Rows are points. The window is the flat piece filled in between its corners: a triangle in 3 columns, a solid with four corners in 4, and so on. A path goes straight from each point to the next, and from the last back to the first. List the points from which the path goes on through the window.

Window (3 x 3):
[[ 0.6 -4.2  3.7]
 [ 2.4 -1.2  2.0]
 [-2.2  3.7 -4.0]]
Path:
(1): [ 2.0 -5.1  3.0]
(2): [ 1.4 -3.0  1.1]
(3): [ 0.0 -4.0  5.3]
(4): [-4.4  3.6  0.3]
(5): [ 0.9 -1.3 -3.4]
(6): [ 3.3 -7.1  0.7]
(7): [0.8 1.1 5.2]
(8): [-4.0 -3.0  6.6]
(9): [ 1.9 -4.0  2.4]
(10): [ 0.5 -0.4 -6.2]
(11): [-0.6  3.9 -0.5]
(12): [-1.3 -1.9  3.9]
(13): [ 3.2 -6.6  2.4]
(14): [-0.5  0.5 -4.8]
(15): [-3.1  2.7 -1.5]
(16): [-0.1 -2.9  5.4]
Through the window after points: 2, 8, 12

Window:
[[-4.1  4.5 -0.2  2.2]
 [ 7.8 -1.8 -3.2 -1.1]
 [-2.5  3.0  2.8  5.0]
 [-4.7 -0.2  0.6  0.4]]
Path:
(1): [ 1.8 -1.5 -5.0  1.0]
(2): [ 3.4  0.6  1.3 -2.0]
(3): [-0.6  2.3  3.5  1.4]
(4): [-3.4  1.1  0.6  5.6]
(5): [ 5.8 -4.9 -5.8  1.9]
(6): [ 5.5  2.7  0.6 -2.3]
(7): [-1.2  2.8  0.9 -0.8]
(8): [ 3.1 -1.1 -3.2  6.9]
Through the window after points: 5, 7

Window (6 x 6):
[[-0.8 -6.9  0.6 -4.7  7.1  2.7]
 [-2.9  2.9  5.7 -5.4  0.0 -4.4]
 [ 0.9 -4.6 -0.5  3.4 -6.2  0.3]
 [ 0.4 -2.0 -2.3  2.6 -1.6  2.3]
 [-3.1 -2.8 -2.5  3.0 -5.3 -1.5]
 [-0.4 -3.6 -2.1 -2.8 -2.2  2.0]]
Path:
(1): [ 1.7 -0.1 -4.8 -1.9  1.1 -2.5]
(2): [-1.4  1.1  2.4 -4.5  0.4 -4.7]
(3): [-2.6  0.8  4.8 -2.2 -2.0 -0.7]
(4): [-4.7 -5.1  1.5 -3.8  2.6  5.2]
(5): [ 0.8 -3.1 -0.2 -1.3 -0.3 -4.8]
(6): [ 0.9 -1.9 -1.9  0.6 -3.9 -2.2]
(7): [-2.6 -2.9 -0.8  0.9 -5.4  3.0]
(8): [-6.0  2.3  5.8 -2.8  3.9  3.4]
(9): [ 0.4 -3.9  0.9 -3.8  2.2 -0.5]
(10): [ 2.1 -0.4 -3.8 -4.8 -1.6 -0.3]
(11): [-4.8 -8.2  2.6  1.8 -2.4  4.2]
(12): [-4.2 -4.0 -0.9  3.2 -6.6  0.0]
Through the window after points: 2, 10, 12

Window, 8 rows:
[[ 0.8  1.9  2.8 -4.3 -0.2  0.0 -1.1  0.5]
 [-0.1  6.4  1.4  4.2  3.4  5.8 -1.2 -4.0]
 [-0.3  0.1  1.4  6.3 -1.1  2.7 -3.8 -5.9]
 [ 1.3  4.6 -4.7  3.1 -2.5  0.6  5.6  2.5]
 [ 0.2 -3.0 -3.5  5.1  0.2 -2.6  6.1 -0.1]
 [-1.1 -5.0 -0.4 -1.8 -2.6  3.8  2.4 -0.1]
 [-4.4 -2.3 -6.8 -2.1  0.1 -0.7  3.5 -2.4]
 [ 3.2 -1.4 -4.2  6.6  1.9  1.4 -0.4 -7.3]]
Path:
(1): [-3.1 -3.1 -2.7  2.1  0.2  2.5 -1.1  3.6]
(2): [ 1.1  4.2 -2.7  6.1  4.4  5.5 -5.1 -2.4]
(3): [ 0.7  0.5  0.7  2.1 -1.3  0.5  6.3 -6.5]
(4): [ 0.6  0.4  0.3 -1.4 -2.1  2.2  3.3 -4.6]
(5): [-1.7 -2.9  0.5  5.8  0.8  2.2 -6.2  1.3]
(6): [ 0.1 -0.4 -1.6  7.8 -0.4  4.4 -6.3  0.0]
(7): [ 1.1  1.0  1.8  0.6 -0.3  1.1  2.2 -4.2]
(8): [ -5.0   2.8  -1.7   1.4   0.4  -2.9   2.2 -11.2]
(9): [-0.7 -2.2 -3.7  1.8 -0.3  1.7  0.8 -0.9]
(10): [ 1.1 -6.1 -6.5  2.9 -3.7  5.1 -2.6  0.1]
(11): [-2.2 -0.2 -0.3 -2.0  0.4 -1.9  5.0 -2.4]
(12): [-2.1  5.9 -3.2 -0.6 -3.8 -1.3  6.2 -4.3]
(13): [ 1.8 -2.6  2.2 -0.5  1.9  0.4 -1.8  1.7]
(14): [-3.1 -0.3 -5.3  3.6  1.4  1.4  0.0  1.6]
(15): [ 2.2 -3.8  2.0 -0.5 -4.4  3.0  5.5 -5.8]
(16): [-0.4  2.2 -5.2  0.7 -1.2 -0.6  5.4 -2.6]
Through the window after points: 2, 4, 8, 12, 16

Window (9 x 9):
[[  6.2  -1.4   2.6   3.5   1.3  -0.1   1.8   6.4   2.7]
 [  0.3  -0.5   5.1   3.9  -1.1  -3.5  -0.2  -0.4   1.0]
 [ -1.4   5.7   1.3   3.2  -2.4   5.1   0.0   0.0  -0.7]
 [  2.5  -6.6  -3.7   3.1  -1.0  -3.9   0.7   4.7   3.6]
 [  2.1  -6.6   1.2   5.3  -4.2  -2.2  -4.7   4.0  -3.2]
 [  2.1   8.9   1.0 -10.5  -3.7   7.4   1.7  -0.9  -1.2]
 [ -0.6  -0.5   0.7  -5.4   2.8   3.7  -0.4   5.4   2.0]
 [  1.0   0.1   1.2  -6.3   0.2   7.7   5.5   0.5  -1.2]
 [  4.9  -1.4  -0.6  -0.4   3.9   2.4  -1.0   0.0   1.7]]
Path:
(1): [ 4.9 -1.9  1.9 -0.4 -0.6  0.0 -2.1  2.4  5.6]
(2): [ 0.5  0.1  0.6  4.0 -1.4  1.1  3.3  1.9 -4.0]
(3): [ 0.9  0.8  0.4  4.1  1.2 -1.5  4.3  2.5 -2.7]
(4): [ 2.4 -3.4  1.5  2.0 -0.5  0.6 -1.4  3.3  2.6]
(5): [-0.4 -2.9 -2.8 -0.5 -7.0  4.5  0.5  0.2  7.9]
(6): [ 3.2 -2.7 -1.0  0.2  1.4 -2.0  1.3  4.3 -0.3]
(7): [ 3.5  1.7  1.8 -1.9  3.3  0.5  2.3  5.0 -3.9]
(8): [-0.1 -2.3 -1.9 -0.8 -4.0  6.0 -2.6  0.6  6.1]
Through the window after points: 5

Window:
[[-0.3 -4.4 -5.4  0.6 -0.5 -1.1 -6.2  1.8  3.4 -0.6  3.1]
 [ 5.5 -2.4  1.8  3.5  1.7 -4.3 -1.6 -5.1  6.3 -2.8  1.8]
 [ 1.1 -3.5 -0.1  2.9  7.0  1.4 -5.4  0.4 -3.8  3.0 -0.6]
 [ 4.5  2.7 -4.4 -3.0  0.3  7.8 -7.1 -0.7  4.5 -2.5  1.2]
 [-7.4 -3.1 -6.6  0.3  1.7  2.6 -2.1 -1.2  4.2 -4.8 -5.5]
 [-2.0 -7.5  1.2  4.6  2.2  3.8  4.2 -2.1  6.0  5.8  5.5]
 [-1.3 -3.3 -2.4 -3.6 -3.3  2.9 -4.9 -3.9 -5.3  2.7  0.5]
 [-1.0 -0.1  0.7  6.4  2.3 -3.8 -0.5  0.5  7.5  3.0 -5.9]
 [-0.3 -2.0 -1.8 -2.2  4.3 -1.0 -1.4 -1.7 -1.1 -1.9  6.4]
 [-4.4 -2.2  2.5  3.6 -2.6  2.5 -4.7  1.3 -2.0  1.7 -4.8]
 [ 7.6 -1.3  1.1  0.2 -0.8  1.8  1.8 -2.3  0.1 -1.2 -0.1]]
Path:
(1): [-1.5 -5.7  3.4 -2.7  0.5  1.3  0.3 -1.4  1.7  1.7 -4.0]
(2): [ 0.3 -0.6 -4.7  2.5  0.5  1.5 -2.4 -1.8  1.5 -1.6  0.4]
(3): [ 2.4  1.5 -2.4  2.8 -3.2  0.4 -6.0 -1.8 -1.8 -0.2  1.4]
(4): [-2.3 -6.0 -1.9 -4.7  3.5  1.4 -3.0 -0.8  1.5 -0.6 -1.7]
(5): [ 0.6 -7.9 -0.1 -4.3 -1.6 -0.7 -5.1  2.3  5.2  7.6 -0.9]
(6): [-0.9 -2.7 -2.0  1.9  1.0  2.3 -2.0 -2.9 -0.8  0.0  1.8]
(7): [-1.8 -1.2 -2.5  5.7  2.4  0.2 -2.8 -1.0  0.2 -0.3 -1.3]
(8): [ 2.7 -4.1  1.9 -4.1 -0.1  3.3 -4.1  2.1  4.9  0.6 -1.0]
Through the window after points: 1, 5

Window:
[[-0.7 -2.6  0.9 -0.6  0.4  4.5  6.5  3.4 -1.7 -4.0 -2.5  4.7]
 [ 5.1  2.4  7.5 -3.4  1.3  4.6 -0.9 -3.4  2.3  3.8 11.4  2.9]
 [-3.7  2.2  1.4 -2.1  2.5 -0.1  4.3  1.0  3.9  4.0 -1.6  6.2]
 [ 4.0  1.1 -3.6 -1.8  0.8  2.0 -0.8 -1.8  2.7  3.2 -0.9 -6.6]
 [-7.4 -4.2  3.8 -3.7  4.6  2.5  3.5 -3.5  0.9  3.0  4.2  0.3]
 [ 0.5  2.6  1.1 -1.4 -2.3  3.5 -6.5 -8.3  6.8 -1.2  1.3 -6.5]
 [-3.2  2.4  1.7  3.0  7.1 -2.4 -3.2  0.7  3.9  0.1  3.3  1.8]
 [ 2.7 -1.8 -5.7 -5.1 -0.7 -0.1 -5.1  3.4  0.5 -0.5 -4.4 -2.6]
 [-5.4  5.1  3.1 -2.2  5.4  0.7 -2.8 -5.0  0.4  5.3 -2.0 -2.5]
 [ 0.3 -0.2  0.7  1.4 -3.3 -5.2  4.2  5.0 -1.8  1.6 -4.9  0.7]
 [-5.3  0.7 -0.1 -3.9  3.3 -1.1  5.6 -3.1 -0.8 -2.2  0.6  2.4]
 [ 3.6 -3.8  0.0 -1.5  1.5 -2.9  1.2 -2.4 -0.7  3.3 -5.1 -0.3]]
Path:
(1): [-0.5 -0.7  6.6 -6.2  4.7  1.9 -2.2  2.3  1.7 -0.3 -2.3 -3.5]
(2): [-0.4  1.6 -0.8  0.6 -2.0  0.9 -0.9 -4.2  3.1  0.2  0.2 -1.4]
(3): [-2.5  0.9 -1.3  6.5 -3.4 -0.9 -8.4 -7.1  1.5  3.3  1.6 -3.4]
(4): [ 2.2  2.0  2.4 -5.1  4.5  0.4  3.2  2.1  2.1  0.3  0.1  2.0]
(5): [-1.6 -2.1  5.6 -3.0  6.6 -1.8  3.8  5.0  5.1 -3.1 -2.8  1.1]
(6): [-1.3  1.9 -1.4 -0.9 -2.5  0.5 -0.8 -4.7 -1.8  5.2  1.1  1.9]
(7): [ 1.1  1.1  0.3  2.7 -2.2  0.4 -0.2 -3.8 -1.9  1.3  2.9  3.4]
(8): [-2.3  1.8  6.9 -7.6  6.8  3.3  2.3 -1.2  7.3  2.7  1.5 -3.7]
(9): [-2.1 -0.8  2.9 -2.7  2.6  1.1  3.3 -0.9  1.5 -0.9  1.4 -0.7]
(10): [-3.2  1.4  1.0  0.8  1.9  1.2  1.2 -3.4  1.0  4.8  0.6  5.0]
(11): [ 1.5  0.3 -4.3  0.9 -1.3 -1.3  1.5  1.3 -2.1  3.0 -3.6  3.9]
(12): [-0.9 -2.2  4.2 -5.3  4.3  0.3  0.5 -2.3  3.8  0.5 -1.2 -2.2]
Through the window after points: 1, 11

Window:
[[ 5.9  5.3 -1.1 -0.2  2.8 -1.8  3.7 -0.7 -1.6 -3.6  1.6 -4.2  3.4  2.3]
 [-0.4  1.1 -3.5  1.5  0.9  2.0  1.8  3.3 -1.8  1.6 -1.9  1.4 -0.4 -3.7]
 [-5.5  8.4 -4.4  4.7  4.9  7.1  2.8  8.2  2.6  8.8 -4.6 -3.7  0.0  6.4]
 [ 2.5  2.6 -5.1  1.3 -1.3 -8.2 -0.3 -0.2 -1.3  0.9 -3.7  0.9  1.9  0.6]
 [ 1.0 -6.5  2.8 -4.3  0.2 -6.3 -1.5  1.1  0.2  6.0  5.9  1.8  6.0  3.1]
 [ 3.5 -2.3  1.3 -3.1  1.3 -4.7 -1.3 -7.1 -3.9 -0.5 -2.9  5.1 -0.3  4.1]
 [-1.1  8.0  2.7 -2.8 -0.8 -2.7 -4.0  1.6 -0.3 -2.1 -4.7 -1.0 -5.4  5.3]
 [-5.3  3.3  3.6 -2.1  4.3 -4.4  0.5 -1.8  4.4 -0.5  3.3  2.9  4.0  3.9]
 [ 0.7  7.4  5.2  3.5 -1.1  3.2 -1.4 -1.6  5.1  1.1  4.0  1.4  2.9  2.7]
 [ 3.5 -2.5 -4.6 -1.7  4.0 -3.4 -3.3  0.6  1.5  1.7 -7.1 -1.8  0.5 -3.8]
 [-1.4 -1.9  4.4  8.9 -4.0  1.6  1.7 -1.4  0.9  2.2 -3.6 -3.1 -1.0 -2.9]
 [ 5.2  0.6 -2.8 -1.8 -0.5 -5.1 -0.3 -5.5  0.9 -1.8  6.7 -2.9 -1.8  2.3]
 [ 3.3 -2.5 -0.5  4.7  1.5 -0.9  1.8  5.4  2.1  3.5 -4.8  1.2 -4.5  1.2]
 [-1.5 -3.9 -7.4  1.7 -1.4  4.0 -1.1  4.5  7.7 -4.8 -3.3 -2.7  7.8 -2.0]]
Path:
(1): [ 1.7  2.8 -2.8 -1.9 -0.2 -1.2  4.0 -1.1  1.2 -0.2 -4.6 -1.9  0.4 -2.3]
(2): [ 0.6  0.9  1.2  6.4  3.4 -1.8 -5.2  0.8  0.3 -0.3  1.2  0.4  0.6  5.3]
(3): [-2.6  0.9 -0.9  6.6 -0.5 -1.1 -2.9  2.6 -0.9 -1.7 -1.3  0.9  1.4  3.3]
(4): [ 3.1  1.8 -0.1 -2.6  0.0  1.9  3.4 -1.2  5.6  2.7 -1.6 -3.8  1.7 -2.2]
(5): [ 1.5  3.5  3.9 -1.7 -5.1  2.7  4.1  1.6  5.3  1.7 -3.5  2.0  0.5  1.1]
(6): [-2.4  2.1 -6.8  3.6  6.6 -1.1 -5.0  2.9 -0.1  0.2 -1.8 -4.3  1.7  2.5]
(7): [ 0.1 -2.9 -2.8  3.7  1.3 -2.4 -2.1  4.8  0.2 -1.0 -0.4 -0.7  5.0 -0.2]
(8): [-1.3  3.3 -0.2 -3.5 -0.7  3.0  3.2 -3.1  9.4  0.4 -2.9  0.3 -0.8  2.5]
(9): [ 2.5 -4.8 -0.8 -4.1 -3.7 -4.5  1.9 -3.5  1.9  3.7 -0.6  2.5  2.6  5.4]
(10): [ 0.2  1.9  2.9  2.2  6.8 -2.5 -4.5  2.5 -3.2 -0.3  3.6 -0.7  1.7 -2.3]
(11): [-0.6 -1.4  0.2  1.7  1.6 -1.7 -1.0  1.4 -0.5  2.8  1.7  0.1  3.1  2.4]
(12): [ 2.1 -1.6  0.1 -2.5  0.2 -3.5  0.7  1.9  2.8  3.4 -0.5  0.8  1.4  2.1]
Through the window after points: 3, 5, 7, 9, 11
